Each point is reached from the start by the listed moves, each made 0, 1 or 2 times, or once backwards (-1), plus a little noise. Is the number of moves made odd or even? Then give how often each move was made.
(in the rows, 128 means zero)

Moves:
(1): [108  81 113 113 104]
(2): [118 111 145 112 127]
Start: [113 134 120 141 121]
Points:
[113 134 120 141 121] => even (0, 0)
[ 83  58  74 126  73] => odd (2, -1)
[ 74  50 138  94  93] => odd (1, 2)

Moves:
(1): [156 100 140  84 144 112 127 123 116 122]
(2): [140 127 124 126 129 136 118 129 119 114]
(3): [103 180 114 121 133 118 124 132 137 171]
(4): [146 141 154 137 103 130 131 131 143 117]
(5): [133 109 136 116 122 102 118 122 118 125]
(6): [129 122 123 129 117 149 126 123 139 124]
(7): [144 117 131 138 129 122 130 136 121 143]
(8): [126 156 118 129 125 113 130 141 149 141]
Start: [114 131 121 127 111 117 138 143 118 146]
Points:
[161 122  99 135  79 155 123 158 154  94] => odd (0, 2, -1, 0, 0, 2, 0, 2)
[ 98 210 120 169  66 134 132 159 164 124] => odd (-1, 1, 0, 1, 0, 0, -1, 1)
[128 209 109  25 165  38 122 159 111 223] => odd (2, 1, 2, 0, 0, -1, 0, 1)
[172   7 140 173  62 144 115 122  81  98] => even (-1, 1, -1, 0, 2, 2, 2, -1)

Moves:
(1): [140 142 118 117 122 132 126 116 120 135 128 132 145 124 146 137 143 151]
(2): [128 126 129 134 126 122 123 130 130 113 135 126 131 122 114 132 135 121]
(3): [136 138 127 129 119 133 131 132 129 117 127 117 132 119 134 126 123 129]
(4): [146 123 146 111 142 123 108 133 143 130 137 119 136 117 139 120 147 116]
(5): [132 123 122 127 111 127 134 122 128 131 126 128 129 125 136 132 123 121]
(6): [142 123 123 119 148 124 135 114 122 120 123 133 113 106 125 135 128 129]
(7): [136 125 138 113 129 121 126 122 135 116 138 130 125 118 135 115 146 131]
(8): [131 129 130 129 127 126 135 130 136 133 142 135 130 128 133 128 137 124]
(9): [122 122 111 129 141 127 116 135 105 143 123 120 123 131 138 134 118 142]
(10): [143 120 135 128 138 124 130 134 135 148 129 135 140 140 124 123 127 145]
(11): [128 121 123 123 128 127 125 131 130 125 121 135 135 128 142 117 120 127]
(12): [122 134 129 123 116 128 138 138 114 127 129 138 132 130 137 134 130 125]
(13): [124 111 135 130 134 122 130 132 131 131 130 140 141 128 137 135 132 138]
(14): [141 132 125 128 131 133 127 121 123 122 124 121 124 129 138 127 121 129]
(15): [130 129 131 146 125 141 133 136 114 123 127 143 119 114 127 130 128 128]
(16): [126 122 127 114 117 145 136 134 140 104 122 148 120 131 134 116 114 124]
(17): [137 126 117 132 132 128 124 125 130 129 119 100 127 127 124 131 136 117]
(18): [112 137 117 138 130 121 116 141 112 143 117 126 113 140 132 139 119 133]
Start: [125 136 138 123 135 130 127 136 137 122 127 123 125 131 128 130 127 140]
Points:
[197 119 103  53 176 186 124 127  96 114  68 212 128  89 229 114  68 217] => odd (2, -1, 0, 1, 0, 2, -1, -1, 1, 1, 2, 0, 0, 1, 1, 2, -1, 0)
[159 154 124  59 223  69  60 130  78 116 118 105  78  98 193 118 137 160] => odd (0, 1, 0, 1, -1, 2, 2, 0, 1, 0, 2, 1, -1, 2, -1, -1, -1, 2)
[165 144  50  93 159 116 128 122  99  84  87 113 101 106 224 147  94 187] => odd (1, 1, 2, -1, 0, 2, 1, 2, 1, 0, 2, 0, 1, 2, -1, 1, 1, 2)
[211 137 152  61 163 128 107 137  98 142 160 129 162  37 249 119 171 176] => even (1, -1, 2, 2, 1, 1, 1, 1, 2, 0, 1, 1, 0, 0, 1, -1, -1, -1)
[143 209  87 122  56 142 131 130 104 143  88  45 176 172 169 187 141 146] => even (2, 0, 1, 0, 1, -1, -1, -1, -1, 0, -1, 2, 0, 1, -1, 0, 2, 1)
[ 84 173  87 103  21 147 150 175 155  54  90 145 110 143 173 123  57  70] => odd (0, 1, 2, 0, 2, 0, -1, 1, -1, -1, 2, 1, -1, -1, -1, 2, 0, 2)
[127 101  84 138 203 132 133 209  65 115  91 153  46 125 155 165  90 143] => odd (-1, 1, 0, 0, -1, 2, 0, 2, 2, 1, 0, 2, 1, 1, 1, 2, 2, 2)
[165 106 113 122 159 147 139 128 124  89  62 176  87  91 211 131  60 158] => odd (0, -1, 1, 0, 1, 2, 0, 0, -1, 0, 2, -1, 2, 2, 1, 1, 0, 2)
